Rows are points. Each copy is the shape, with its points in the same order, stretched, turned, moved and blurred by noise. Some copies are also mirrored. Which?

Shape (8 x 2)
[[ 12   7]
 [-34  32]
 [-10   8]
 [  6 -21]
 [ 16  16]
 [-34  13]
 [ 19  11]
 [ 14 -20]]
Copy 1 (8 x 2)
[[  4 -33]
 [-34  -8]
 [-10 -14]
 [ 28 -18]
 [ -5 -43]
 [-13  10]
 [  0 -38]
 [ 24 -19]]
Copy 1 is: mirrored
Copy 2 (8 x 2)
[[ -5  12]
 [ 51   9]
 [ 16   6]
 [-16  -5]
 [ -1  17]
 [ 36   1]
 [ -6  18]
 [-23  -6]]
Copy 2 is: mirrored
Copy 3 (8 x 2)
[[  8  -4]
 [-13  60]
 [ -5  16]
 [ -4 -30]
 [ 14   3]
 [-18  42]
 [ 12  -6]
 [  1 -36]]
Copy 3 is: only turned
Copy 4 (8 x 2)
[[  1 -13]
 [ 10  23]
 [ -1   6]
 [-27 -11]
 [  7 -13]
 [ -3  24]
 [  1 -13]
 [-27 -17]]
Copy 4 is: only turned

Shape (9 x 4)
[[-14 -20  -8   3]
 [-12  37   4  -3]
 [ 20   1   4 -21]
 [ -7  17  17   4]
 [  9 -22  -1   0]
 [  6  27   8  14]
 [-11 -32  -7  19]
 [-37 -31  19 -15]
 [ -3 -12  12  16]]
Copy 1 (9 x 4)
[[ -4 -12  -1 -23]
 [  6  15  -5  60]
 [-14  26  19  -1]
 [ 17   5   0  34]
 [ -6  -3  15 -30]
 [ 12   4  11  45]
 [  3 -27   3 -40]
 [ 16  -2 -21 -28]
 [ 16 -12   7  -8]]
Copy 1 is: mirrored
Copy 2 (9 x 4)
[[ 15 -10  13  12]
 [  9  26  -6 -47]
 [-17   8  -1   2]
 [ 10  25   5 -16]
 [  4  -2   6  29]
 [ 13  27 -11 -22]
 [ 24  -9  13  33]
 [  8  -6  42  23]
 [ 18  12   9  22]]
Copy 2 is: mirrored
Copy 3 (9 x 4)
[[-15 -11 -11   7]
 [ 18  14   3  15]
 [-15  23  12 -14]
 [  6  -3   8  12]
 [-19  -8  -5 -15]
 [ 26  -7  11  -7]
 [-10 -23 -14  -6]
 [-56   1  -5  49]
 [ -6 -23   5   2]]
Copy 3 is: only turned

Shape (12 x 6)
[[-27  18  19  23 -23  22]
 [ 12  -3 -17   7  14 -36]
 [ 12 -26  -9 -19  -1  15]
 [-13 -26  10  16  24  23]
 [-18   9  32  14   1  25]
 [ 20 -22   2 -14  17 -21]
 [  3  11 -33  -7  10 -33]
 [ 15  -8 -21 -26   4  -6]
 [ -9   2 -15  10 -15 -18]
 [-16   7   2   8 -17  -9]
 [ 32  -7 -14  -5   6   6]
 [ 27 -33   5   0  10  15]]
Copy 1 (12 x 6)
[[ 13  38 -11 -29 -15  31]
 [ -7 -17  -7   2 -22 -31]
 [-15  -1 -28   3  20  -7]
 [-45  10 -27 -23   0  18]
 [ -4  37  -3 -21  -7  42]
 [-14 -16  -8  15  -2 -11]
 [  4 -14   4  -6 -10 -39]
 [ -3  -7  -9   9  13 -24]
 [  9  -2 -17 -13 -16 -16]
 [ 13   7 -11 -15 -16   5]
 [-13  12 -15  16   6 -19]
 [-32   4 -33  12   7  -1]]
Copy 1 is: only turned
Copy 2 (12 x 6)
[[-20 -56  15 -17  -3  31]
 [ 10  36  14  -6  -5 -23]
 [ 28  29 -24   1  35  21]
 [  0   1 -16   8  60  14]
 [-31 -36 -13 -10  13  31]
 [ 15  43 -31 -10  11 -16]
 [ 19  36  22   9 -16 -17]
 [ 23  45 -13   4   7   9]
 [ 18  -6  20 -15 -13  -7]
 [  9 -20   8 -15 -12   1]
 [  3  42   4 -10  23  20]
 [  4  33 -22 -15  47  13]]
Copy 2 is: only turned

Shape (13 x 9)
[[ -4  10   6  11  14  -3   7  14   7]
 [-52   4  10 -41  -3   8 -19  10 -11]
 [  3  -9  21   0  14  -3  30  14  23]
 [  4 -11  -5   1   5  19  32  16 -25]
 [ -2   9 -22 -26  18  19   0   7 -19]
 [ -3  -2  11  -4   5  21  -1 -24  18]
 [  4  14  -3  17 -37   7 -31 -11   6]
 [  9   0  46  54  17 -23  -1 -34  -8]
 [ 21  -4 -16 -24 -25 -15   7  28 -23]
 [  7  14 -33   4 -21   9  21   4  15]
 [ 30  16 -17  30  -3  49   0  29 -23]
 [  3 -15  -9  -4  14  18   6   4   3]
 [ 14 -15 -39  19 -31   6 -21  -1  -7]]
Copy 1 (13 x 9)
[[ -2 -10 -23  -6 -10  -4   1 -10 -12]
 [ 18   9  23 -19   6 -27 -14  19 -15]
 [ -2 -13 -41  11   0 -14 -16   1 -20]
 [-29  21 -21  27 -12   1   5  15 -14]
 [ -6   5  18  -7 -16   7  -8  21   1]
 [  6 -20  -8 -12  21 -19 -16   9  14]
 [ 25   2  -3  -2  30  -6 -17 -31  19]
 [ -9 -51 -23  -7  28   4  50 -22  -1]
 [  0  17  -2  39   1   8 -26 -14 -24]
 [-18  15 -23   7  -1  -6 -32 -19   6]
 [ -8  31 -27  10 -16  29   8  -2  14]
 [  0  -2 -12  14  -8 -17  -8  16   9]
 [  7  12  -3  36  10 -14  -6 -25  29]]
Copy 1 is: mirrored
Copy 2 (13 x 9)
[[ 11  -3   4  -6  -9 -15  -2  17  16]
 [ 60   3  -8   2 -46  29   2  15  -9]
 [ 20  22  11 -16  16  -5 -20  25  19]
 [ 19   7  42  30   5  -9  -3  -9  12]
 [ 16  -2  11  37 -12 -12 -15 -30   4]
 [  4  10 -13 -11   2  14   6 -22  12]
 [-46   3  -4 -14 -44  15  16 -25  16]
 [-15 -39 -20 -25  18  36   9   6  37]
 [-26  11  29  29 -13   4 -35   3  -4]
 [-28  42  -3  21 -12 -35  12 -11  10]
 [-25 -20  60  13 -33 -40   0 -41  35]
 [ 11   3  14   2   9 -11  -8 -26   4]
 [-56  -4   7  -3 -17 -13  18 -42 -27]]
Copy 2 is: only turned

Shape (17 x 11)
[[-19  -5   9   1  15   9  -7  18   6 -10 -17]
 [-18 -13 -11   9  -4   0   4   2  15 -16   7]
 [-21  15  18   0  -4  38  11  -1 -15 -19   5]
 [ 33 -28  10 -14  18   5  10  -1 -19 -22  -2]
 [ 10  16   1   4  -9  24  14   9  -8   5 -11]
 [ 20 -25  16  -9   7 -19   6 -12 -29 -17 -20]
 [ -4 -11  -2  11  35   6  -8   0   9   1  -2]
 [-11  12 -17  16  26  15   2  24   8  -8  20]
 [ 46 -21  48  -5   0 -24  14 -10  -7   8  -2]
 [ 21 -29  24 -28   5 -23 -21   2 -13  -6  11]
 [ 13  24 -16  30 -23  24   0   1 -18  10  -9]
 [  1  16   4  16 -20  19  25  34 -27   7 -16]
 [ -3  39   7  24 -23  26  30  10  -5 -12 -22]
 [  3  13  -3  16 -12  51   0  18   6  -4 -21]
 [-32  -8   2  24  16  28   0   5  -7   5   5]
 [ 30 -49  -1 -15   3 -10  14  -1   0  13   5]
 [ 12  -3  -3  47 -23  31   7  29 -10 -16  -3]]
Copy 1 (17 x 11)
[[-21  -1 -16 -18  -6  12 -11 -12  -9  19  -3]
 [ -5   4 -19   7  -6   2   7   4  12  -4 -10]
 [-57  16   5 -25   9   4 -15   0   7 -21   9]
 [ -6  -3  21   6 -18 -11 -21 -29  -4   2   7]
 [-32   9  -6  15  -7  -4   2  19   1   2  26]
 [ 11 -17   6 -12  -6 -10  -9 -45   8   2  22]
 [  4 -18   0  -7   0   2 -15  -4 -22  16 -12]
 [-20  14 -14  18   2   8 -17  28  -5   9 -12]
 [ 15 -14  13  32   4 -25  23 -57 -20   2  43]
 [ 17   8  25  -3  -7 -10   3 -50  -6  37  -5]
 [-33  -9 -18  27   3 -16   2  39  20   8  20]
 [-48  25 -33  22  -1 -15  -5  24  11  10  39]
 [-55   3 -37  19   8   8   8  18  20 -28  48]
 [-59   3 -12   9 -19  -2 -10  28  -1   7   4]
 [-29  -2 -10 -21  10 -12 -17  16 -13   5  -8]
 [ 27   6  12  27 -32 -31   5 -11 -13  19   4]
 [-56  -3 -42  43   0 -28  -8  24  22   3   6]]
Copy 1 is: only turned
Copy 2 (17 x 11)
[[ 15   2 -12  -3   2  21  13 -17   4   5  -2]
 [ 11  -5   2  17 -11  11   3  -2   7  26  -3]
 [ 23  18 -24 -13   6  -6  10 -26  -1  32  -3]
 [ -6 -16  11 -21  -7  -6  28 -22  -8   7  14]
 [ -5   2  -1 -25  26   2   3 -20  -2  20   2]
 [  0 -27   6 -17  -4 -14   4 -23  -6   0  -2]
 [  3   5   8  -3  -3  15  26  -5   9   0  -6]
 [ -2   5  -3   5   1  24  31   0  32  24  -2]
 [ -9   0  23 -25 -10 -29 -12 -37 -20  -7  13]
 [-14  -9  -4 -23 -32  -8  -1 -10 -13  -5   4]
 [ -5  -3  11 -34  40   2   1  -9   3  35 -21]
 [-18  -2 -12 -20  35  13  12 -41   2  24 -14]
 [ 16   9   0 -15  35   2  -7 -33   6  34  -5]
 [  6  10  -8 -29  30  25  15 -24 -11  34  -2]
 [  8  12 -12   4   3  16  31 -16   3  16 -21]
 [-27 -15  14   0 -11  -5  18  -9 -29   4   8]
 [ -8  -3  14 -19  22  22  13 -41   6  43 -16]]
Copy 2 is: only turned
Copy 3 (17 x 11)
[[  5  12   2 -14  19  17  11  -5 -20  15   7]
 [ -7  20 -11  -6  -3   4   2   7 -10 -21  18]
 [  4 -25   8 -29  10  32  36 -14  12   3  33]
 [ 30   2 -31   8 -39   9   8 -13  -5  17 -10]
 [-13  -4   6 -30  -1   6  -1 -19  17  14   9]
 [ 33   2 -32   9 -30 -11  12 -21 -11   2 -24]
 [ -2   5 -11  -5   1   6   8  26 -25  18  -9]
 [-16  -4   3  -2  21  23 -13  23   8  15  11]
 [ -7   4 -21  28 -36 -34  22 -25 -11  28  -4]
 [ 49  14   3  31 -36  16  15 -19 -25  14  -6]
 [-18 -18  18 -33  -4  -8 -20 -13  20 -16  -7]
 [-33  -7   3 -21  18   9 -11 -40  25   0   6]
 [-35 -15  -4 -43  28 -17   6 -27  29  -1  26]
 [-13 -12  18 -50  -3  12 -15 -15   6  13  22]
 [-21  -9   2 -20  13  27  11  15 -14  -5   3]
 [  0  33 -23  17 -60   4  -7  -4  -9  12 -11]
 [-34 -24   3 -19 -15   6 -30 -19   2 -22  16]]
Copy 3 is: mirrored
